Rows are points. Each copy is the shape, with its points in the same order, stretched, turned, moved and blurred by noise. Say if it was mirrored as well.

Shape, 8 rows:
[[ 0.39 -0.38]
 [-0.22 -0.07]
 [-0.16  0.19]
 [-0.03  0.09]
 [-0.33 -0.10]
 [-0.10  0.04]
 [-0.14 -0.26]
 [ 0.37 -0.55]]
Copy 1 (8 x 2):
[[ 0.75  0.31]
 [-0.10 -0.20]
 [-0.34 -0.09]
 [-0.10  0.03]
 [-0.16 -0.34]
 [-0.10 -0.06]
 [ 0.16 -0.18]
 [ 0.93  0.22]]
Copy 1 is: only turned
Copy 2, 8 rows:
[[ 0.33 -0.29]
 [ 0.14  0.21]
 [ 0.00  0.19]
 [ 0.08  0.09]
 [ 0.20  0.30]
 [ 0.10  0.12]
 [ 0.29  0.11]
 [ 0.46 -0.28]]
Copy 2 is: mirrored

Shape (8 x 3):
[[-0.37  0.03 -0.22]
 [-0.10  0.01 -0.23]
 [ 0.50  0.11  0.49]
 [-0.34  0.05 -0.06]
 [ 0.03  0.11  0.30]
 [ 0.07 -0.38  0.17]
 [ 0.16 -0.49  0.05]
 [-0.18 -0.10  0.17]]
Copy 1:
[[ 0.14 -0.73  0.18]
 [ 0.04 -0.34  0.25]
 [-0.39  0.78 -0.33]
 [ 0.06 -0.64  0.05]
 [-0.18  0.03 -0.28]
 [ 0.28  0.21  0.05]
 [ 0.36  0.37  0.27]
 [ 0.12 -0.28 -0.15]]
Copy 1 is: mirrored
Copy 2 (8 x 3):
[[ 0.27  0.21  0.03]
 [ 0.10  0.05 -0.17]
 [-0.59 -0.35  0.04]
 [ 0.11  0.17  0.12]
 [-0.22 -0.10  0.14]
 [-0.54  0.12 -0.04]
 [-0.60  0.07 -0.20]
 [-0.25  0.11  0.14]]
Copy 2 is: only turned

Shape:
[[ 0.33 -0.23  0.12]
 [ 0.31 -0.64 -0.43]
 [-0.34  0.29  0.09]
 [ 0.11 -0.07 -0.28]
 [ 0.03 -0.14  0.08]
 [-0.33  0.24 -0.40]
 [ 0.05  0.19 -0.23]]
Copy 1, 7 rows:
[[ 0.20 -0.30  0.36]
 [ 0.72 -0.56  0.36]
 [-0.28  0.16 -0.41]
 [ 0.21 -0.28 -0.09]
 [ 0.17 -0.12  0.13]
 [ 0.00 -0.14 -0.61]
 [-0.04 -0.22 -0.29]]
Copy 1 is: mirrored
Copy 2 (7 x 3):
[[ 0.02 -0.33  0.00]
 [-0.20 -0.43 -0.50]
 [-0.09  0.33  0.07]
 [-0.03 -0.11 -0.39]
 [-0.09 -0.06 -0.03]
 [-0.12  0.33 -0.43]
 [ 0.08 -0.01 -0.32]]
Copy 2 is: only turned
Copy 3:
[[ 0.23  0.16 -0.14]
 [-0.06  0.07 -0.63]
 [-0.07 -0.17  0.39]
 [ 0.02 -0.16 -0.15]
 [ 0.04  0.09  0.00]
 [-0.22 -0.42  0.12]
 [ 0.05 -0.29  0.05]]
Copy 3 is: mirrored
Copy 4, 7 rows:
[[-0.24 -0.29  0.27]
 [-0.01 -0.95  0.25]
 [-0.03  0.46 -0.34]
 [-0.16 -0.17 -0.18]
 [-0.08 -0.14  0.10]
 [-0.05  0.24 -0.62]
 [-0.24  0.16 -0.41]]
Copy 4 is: mirrored

Shape, 7 rows:
[[ 0.35  0.09  0.23 -0.18]
 [ 0.22  0.30 -0.17  0.29]
 [-0.07 -0.26 -0.32  0.05]
 [-0.13 -0.22  0.40 -0.12]
 [ 0.33  0.11  0.21 -0.42]
 [ 0.15  0.27  0.28 -0.46]
 [-0.31 -0.31  0.03  0.12]]
Copy 1:
[[-0.28 -0.52  0.17  0.08]
 [-0.09 -0.30 -0.17 -0.18]
 [-0.22  0.20  0.22 -0.02]
 [ 0.05 -0.03  0.43  0.24]
 [-0.39 -0.53  0.12  0.22]
 [-0.25 -0.52  0.05  0.43]
 [ 0.09  0.33  0.40  0.10]]
Copy 1 is: mirrored
Copy 2:
[[ 0.46  0.28  0.14  0.20]
 [ 0.25  0.32 -0.44  0.36]
 [-0.33  0.18 -0.14  0.17]
 [ 0.09 -0.17  0.29  0.35]
 [ 0.44  0.38  0.28 -0.01]
 [ 0.48  0.25  0.30 -0.12]
 [-0.28 -0.19  0.03  0.33]]
Copy 2 is: mirrored
Copy 3 (7 x 4):
[[-0.11  0.37 -0.34  0.08]
 [-0.36  0.18  0.14 -0.48]
 [ 0.27 -0.22  0.03 -0.56]
 [ 0.27  0.13 -0.02  0.26]
 [-0.11  0.22 -0.57  0.19]
 [-0.25  0.07 -0.46  0.39]
 [ 0.39 -0.15  0.26 -0.20]]
Copy 3 is: mirrored
Copy 4:
[[-0.02 -0.30  0.10  0.51]
 [ 0.29  0.25  0.24 -0.14]
 [ 0.29  0.15 -0.15 -0.42]
 [-0.05 -0.17 -0.38  0.36]
 [-0.25 -0.43  0.30  0.42]
 [-0.38 -0.30  0.32  0.49]
 [ 0.21  0.22 -0.43 -0.15]]
Copy 4 is: only turned
